Rows are points. Each copy is the shape, with its points in the same order, stretched, turned, moved and blurred by noise. Some copies are also mirrored. Which?
(in the rows, 128 means zero)

Shape, 7 rows:
86	105
61	139
132	125
162	169
160	74
111	122
106	157
Copy 1 (7 x 2):
185	104
157	42
123	152
51	159
179	231
145	121
104	93
Copy 1 is: only turned
Copy 2:
162	125
190	168
125	110
90	126
108	58
143	124
149	160
Copy 2 is: mirrored

Shape, 7 rows:
157	86	100	188
175	41	93	138
174	147	106	82
129	147	134	95
74	140	92	90
187	150	133	107
145	132	139	79
Copy 1:
105	196	115	179
130	177	140	231
178	101	203	154
158	96	156	144
90	91	137	168
202	115	182	136
174	84	163	157
Copy 1 is: mirrored
Copy 2, 7 rows:
116	190	114	106
195	215	97	71
171	160	132	171
153	112	131	151
176	104	65	162
153	148	163	159
180	132	132	137
Copy 2 is: mirrored

Shape:
89	162	131	110	136	138
130	134	148	113	140	102
183	185	118	116	63	69
117	150	131	120	183	152
163	55	87	139	157	170
144	92	178	140	96	156
180	62	159	163	152	142
155	185	96	136	181	141
78	167	79	153	155	128
Copy 1:
136	128	81	112	111	135
134	141	155	114	132	167
76	201	200	187	144	155
153	128	113	93	77	156
146	75	217	68	95	104
78	81	152	133	89	170
130	60	215	112	86	169
154	155	150	111	73	130
172	114	84	148	123	88
Copy 1 is: only turned
Copy 2 (9 x 6):
99	161	121	148	161	149
126	122	92	135	117	117
193	186	16	87	123	125
109	129	177	176	163	107
110	33	181	60	132	67
120	109	152	68	60	170
140	25	181	96	82	112
163	142	160	184	189	83
107	118	100	148	235	151
Copy 2 is: only turned

Shape (12 x 9):
168	112	128	168	109	123	124	97	149
115	155	85	97	124	132	145	142	116
180	52	140	109	126	98	131	111	118
161	146	150	160	144	127	152	154	162
145	173	158	135	180	106	155	149	94
80	154	153	97	105	147	141	122	106
74	117	132	160	96	154	132	136	73
230	72	112	202	126	167	188	171	107
196	149	116	133	30	101	92	117	130
137	136	109	119	109	46	135	195	223
84	129	85	210	125	125	209	160	127
74	147	125	146	197	91	113	190	184
Copy 1:
93	102	124	163	115	100	160	80	143
117	159	109	127	104	152	130	184	109
137	114	182	105	103	69	180	42	99
97	121	148	124	108	157	145	133	159
143	131	180	145	103	166	146	181	160
117	146	125	141	117	189	141	158	74
87	153	127	152	168	152	139	157	64
54	195	201	135	156	79	141	85	164
116	123	82	151	98	110	218	97	152
102	61	78	33	59	152	182	153	127
11	128	107	153	137	139	114	198	104
132	71	113	61	115	185	122	202	118
Copy 1 is: only turned
Copy 2, 12 rows:
117	156	141	142	186	149	138	84	84
109	122	138	121	145	136	152	147	153
203	131	155	144	148	144	163	74	111
146	172	139	99	198	102	117	80	114
147	162	174	99	144	99	79	110	161
106	142	101	97	93	147	122	131	163
89	202	100	147	119	150	120	168	160
137	208	138	193	232	80	177	41	122
94	106	127	170	221	207	153	81	138
200	147	153	57	244	165	182	108	114
72	245	145	109	179	136	184	138	124
199	188	152	50	186	97	85	194	105
Copy 2 is: only turned

Shape, 16 rows:
102	124	85	102	144	89	95	137	151	143	126	234
105	127	152	185	107	74	171	147	62	113	166	64
95	151	195	123	125	147	115	149	116	159	155	42
149	156	167	163	148	139	141	171	84	124	154	67
96	61	73	104	101	144	130	167	120	158	93	177
105	134	60	43	114	146	91	162	133	115	159	159
212	75	130	110	142	130	51	118	158	110	207	103
136	145	190	178	46	115	158	154	92	184	163	70
201	87	150	111	163	156	126	183	186	119	205	111
66	108	157	159	108	130	173	110	110	147	165	84
93	130	45	109	103	117	119	143	140	158	110	142
134	133	90	75	143	136	139	108	118	169	98	122
110	119	207	148	104	116	116	151	70	125	123	54
108	112	47	128	143	177	64	142	142	165	135	169
121	146	171	155	79	174	154	112	90	114	138	107
151	124	147	153	112	122	124	156	184	92	131	75
Copy 1, 16 rows:
106	133	193	50	110	142	139	134	92	198	83	142
167	84	74	139	198	151	160	100	240	117	83	150
102	172	132	157	179	89	138	106	172	52	109	92
129	116	68	140	163	104	138	88	169	61	84	114
142	115	164	82	171	74	179	105	132	188	157	162
86	180	150	70	165	51	115	174	134	201	95	98
104	247	93	37	183	82	132	149	76	53	106	65
91	135	67	154	135	117	179	77	189	59	151	193
133	236	95	120	132	64	139	74	78	85	50	85
163	131	126	128	161	148	179	57	227	96	125	114
139	146	163	57	141	95	115	136	149	170	158	154
79	129	126	88	158	125	96	99	110	142	152	112
126	96	95	163	214	108	179	150	180	69	118	119
137	169	186	12	139	59	136	112	122	87	155	111
96	89	73	138	110	108	188	124	198	88	167	120
188	176	125	140	94	103	137	170	134	97	125	109
Copy 1 is: mirrored
Copy 2:
111	182	94	163	176	164	117	95	145	182	90	207
201	117	150	55	110	165	107	216	130	74	147	87
103	118	163	77	86	162	160	199	148	107	113	75
158	162	181	93	107	122	169	162	121	113	149	86
153	137	85	214	145	130	140	79	162	95	114	219
113	136	125	202	132	164	78	71	126	154	119	169
131	62	179	138	93	160	149	122	74	168	87	135
150	86	136	75	105	214	176	190	116	76	177	99
87	136	181	177	119	87	153	123	68	154	130	159
144	118	130	86	77	158	113	185	131	57	125	143
136	111	108	170	104	182	93	90	169	142	146	217
117	69	108	137	110	124	101	72	176	126	119	198
179	116	141	70	98	169	189	213	147	83	104	39
107	159	141	200	101	172	128	54	147	149	97	220
157	122	108	107	72	167	158	120	99	64	138	97
132	109	137	129	53	161	163	179	107	163	142	119
Copy 2 is: mirrored

Shape:
135	74	129	120	151	119	83	194	61	139	159	147
127	139	167	156	171	85	161	81	105	161	174	118
136	67	118	152	119	89	100	162	124	128	141	140
168	133	106	88	89	143	152	136	138	112	156	147
202	155	114	169	124	101	121	181	168	133	120	120
144	83	136	112	109	143	140	180	155	149	137	110
136	109	215	120	158	103	136	174	94	168	153	224
184	107	134	77	92	100	186	109	128	147	107	140
63	181	145	160	199	100	169	90	94	141	117	118
151	137	105	76	101	93	146	129	171	140	128	152
182	81	133	69	120	118	88	171	141	105	148	119
156	84	121	86	154	113	154	135	156	105	137	134
150	174	131	181	153	99	168	116	124	104	88	98
107	97	190	89	146	85	90	191	72	160	160	142
107	148	189	141	198	123	138	61	86	202	116	163
138	169	119	168	125	100	119	142	153	101	92	121
148	97	148	92	82	129	125	125	149	96	139	129
Copy 1 (17 x 12):
108	133	145	111	122	157	49	147	188	122	107	183
156	182	139	100	108	80	166	108	144	116	56	90
113	127	136	89	103	145	129	136	153	109	140	164
135	114	95	111	142	123	98	115	84	138	171	155
124	160	174	83	149	152	158	109	107	91	178	152
117	96	136	90	140	168	93	125	119	110	113	129
67	159	143	124	146	96	95	186	201	167	104	80
137	102	42	98	159	87	144	77	136	110	151	134
161	204	135	221	123	113	175	137	164	137	62	81
121	135	75	113	136	161	125	115	102	155	177	130
99	115	115	100	109	144	40	94	105	112	187	172
133	143	72	146	99	120	83	118	95	95	172	128
143	170	142	173	132	73	197	91	123	84	142	134
62	145	157	119	123	155	54	132	209	160	68	130
179	166	124	137	131	66	153	129	201	168	66	29
118	160	154	160	125	131	179	118	118	125	174	137
104	93	107	110	112	100	97	92	102	147	160	142
Copy 1 is: only turned
Copy 2, 17 rows:
147	207	86	170	150	48	60	196	143	162	142	168
113	90	177	183	146	50	161	155	135	73	142	112
120	189	91	137	158	111	68	145	169	114	177	147
145	115	147	135	125	170	147	110	100	164	184	145
176	141	99	133	120	143	126	111	112	48	219	101
150	159	136	131	142	173	65	160	104	126	168	107
198	151	167	195	164	45	76	141	181	116	122	134
123	121	232	125	97	143	135	94	144	168	181	110
113	103	148	222	108	72	194	122	136	86	83	80
149	143	163	127	122	182	182	103	151	156	194	114
159	191	127	114	134	144	89	175	118	136	182	196
131	127	144	155	114	161	113	147	154	123	185	161
122	105	146	177	84	112	153	79	108	47	146	93
162	236	152	179	167	46	80	193	139	157	111	154
154	83	192	166	118	16	173	163	163	90	72	86
147	150	103	144	111	148	151	79	121	61	154	110
133	151	161	109	144	171	101	116	105	134	150	168
Copy 2 is: only turned
Copy 3, 17 rows:
81	154	60	191	80	185	136	128	95	153	95	111
95	146	217	143	98	185	145	138	112	124	108	84
148	94	99	175	77	157	116	114	120	166	85	121
198	106	133	139	169	183	152	97	108	150	104	185
138	97	117	165	107	137	102	24	112	128	113	167
106	98	120	174	111	162	113	144	126	161	134	195
69	200	173	159	97	243	74	148	114	165	135	81
194	103	190	126	161	167	130	130	37	182	138	169
52	190	190	58	88	126	129	141	129	127	108	93
214	135	162	144	128	136	125	109	90	155	99	166
142	106	90	203	168	154	137	105	110	172	75	157
145	132	150	168	153	133	147	105	109	221	87	167
102	112	161	80	126	114	112	53	109	147	107	127
62	184	117	187	96	203	96	178	110	128	93	88
62	203	209	130	95	156	133	181	115	122	179	53
140	112	111	100	123	115	99	57	142	136	98	127
174	86	138	143	176	185	125	131	140	156	89	148
Copy 3 is: mirrored
Copy 4:
93	159	83	186	173	143	180	160	137	233	137	113
59	110	143	127	135	141	128	62	164	126	182	105
125	167	77	137	143	175	187	142	158	213	143	81
92	134	100	106	93	157	137	106	110	127	142	164
129	197	127	106	154	139	249	117	106	101	163	98
102	196	127	138	126	162	173	162	137	170	183	133
50	152	93	244	137	183	111	123	136	175	152	101
53	122	140	147	18	179	126	92	119	160	205	134
69	132	191	138	138	60	84	90	107	108	152	93
107	135	140	118	44	164	143	80	133	124	141	148
91	138	126	132	104	191	193	152	137	187	141	145
60	150	149	126	62	148	167	139	144	145	162	131
79	158	176	104	133	94	157	115	75	107	177	70
70	145	130	219	150	176	122	131	142	239	135	120
75	79	155	197	125	111	82	83	145	111	193	105
133	161	145	105	143	122	164	122	84	118	135	81
96	121	104	115	95	199	115	135	126	173	145	132
Copy 4 is: mirrored

Shape, 17 rows:
115	146	76	96	65	125	67	170	92	121	136	133
134	167	145	27	171	145	156	87	90	159	114	165
79	154	153	146	132	156	176	136	152	131	104	158
153	199	131	98	174	175	121	196	112	109	132	118
84	132	156	136	61	58	118	117	130	166	174	111
76	134	147	83	98	45	132	77	140	127	130	85
159	160	144	140	200	98	164	119	150	154	42	84
151	124	166	119	130	116	125	137	84	105	199	110
51	169	94	143	144	89	103	147	106	109	113	139
103	193	107	148	101	131	90	123	105	125	163	130
123	150	170	74	70	70	145	97	131	101	145	136
116	143	153	121	111	107	172	85	76	87	178	69
109	183	174	187	150	153	172	117	89	86	140	127
122	143	95	125	141	87	161	107	156	160	147	152
131	148	184	117	135	118	107	102	179	135	79	190
185	137	200	183	108	126	104	174	82	111	156	162
133	139	143	148	140	156	103	136	145	122	119	131
Copy 1:
121	165	89	109	143	129	71	121	59	147	71	194
181	116	182	144	100	50	162	158	113	188	186	124
77	147	131	83	130	133	163	141	160	126	191	117
167	192	139	93	132	107	134	54	103	146	150	139
95	132	174	85	135	139	78	167	64	123	50	132
150	121	159	110	98	157	99	188	110	137	83	133
208	196	171	80	142	90	136	152	196	136	140	81
175	116	146	78	163	113	135	103	71	155	89	81
139	183	107	129	125	195	84	167	63	123	164	156
86	167	128	117	113	167	58	113	58	147	104	134
115	134	120	101	83	124	149	147	109	150	64	118
146	105	155	95	141	168	141	128	122	185	63	70
97	147	137	76	137	172	150	111	127	173	152	61
110	155	154	163	139	123	134	164	135	100	128	105
121	159	102	96	85	71	129	156	142	115	182	103
131	168	112	39	174	87	136	84	71	154	79	64
129	154	109	92	134	113	90	109	131	123	159	108
Copy 1 is: only turned
Copy 2:
167	78	70	76	172	98	192	99	94	137	95	146
150	135	148	86	183	89	76	164	104	85	100	229
148	116	141	143	96	103	85	121	90	155	153	134
171	211	129	52	154	78	135	98	80	127	125	143
124	56	45	139	97	93	152	124	159	125	191	159
183	45	80	116	106	69	124	172	161	91	162	164
156	162	179	148	96	7	114	155	146	104	88	128
132	154	56	91	172	114	137	159	153	143	174	135
180	99	81	91	70	95	153	135	91	164	85	140
146	103	100	60	113	95	162	108	134	185	136	169
150	57	73	97	159	54	107	166	122	100	197	173
189	111	69	95	159	91	99	180	187	172	183	149
159	156	121	110	112	92	97	155	128	227	177	140
105	84	103	101	87	74	81	137	150	109	102	139
96	88	178	128	111	71	135	158	85	105	149	152
74	164	72	133	169	81	173	150	109	189	177	132
128	136	149	111	126	106	160	129	123	149	135	116
Copy 2 is: mirrored
Copy 3 (17 x 12):
104	132	144	105	68	148	195	76	78	159	180	94
109	133	91	132	207	190	99	92	135	90	75	117
185	94	133	155	143	125	134	112	113	106	92	126
111	128	134	119	81	154	138	66	209	72	76	152
145	83	176	77	91	167	209	186	60	134	155	92
112	119	191	91	125	171	185	179	65	129	99	64
79	123	184	180	105	168	118	175	199	94	34	184
129	133	110	85	104	144	121	152	159	115	113	108
98	116	137	128	94	150	194	125	151	144	61	93
107	89	128	97	119	117	198	116	134	116	131	117
134	122	176	119	126	176	175	173	80	112	148	55
86	121	128	64	114	114	111	169	129	92	94	65
131	86	88	125	132	95	115	150	191	69	66	108
102	84	160	126	123	167	134	148	149	171	110	113
199	115	134	191	179	161	184	142	139	103	109	144
162	105	75	138	72	147	145	153	172	98	163	124
167	119	129	137	131	115	147	112	162	112	104	165
Copy 3 is: only turned
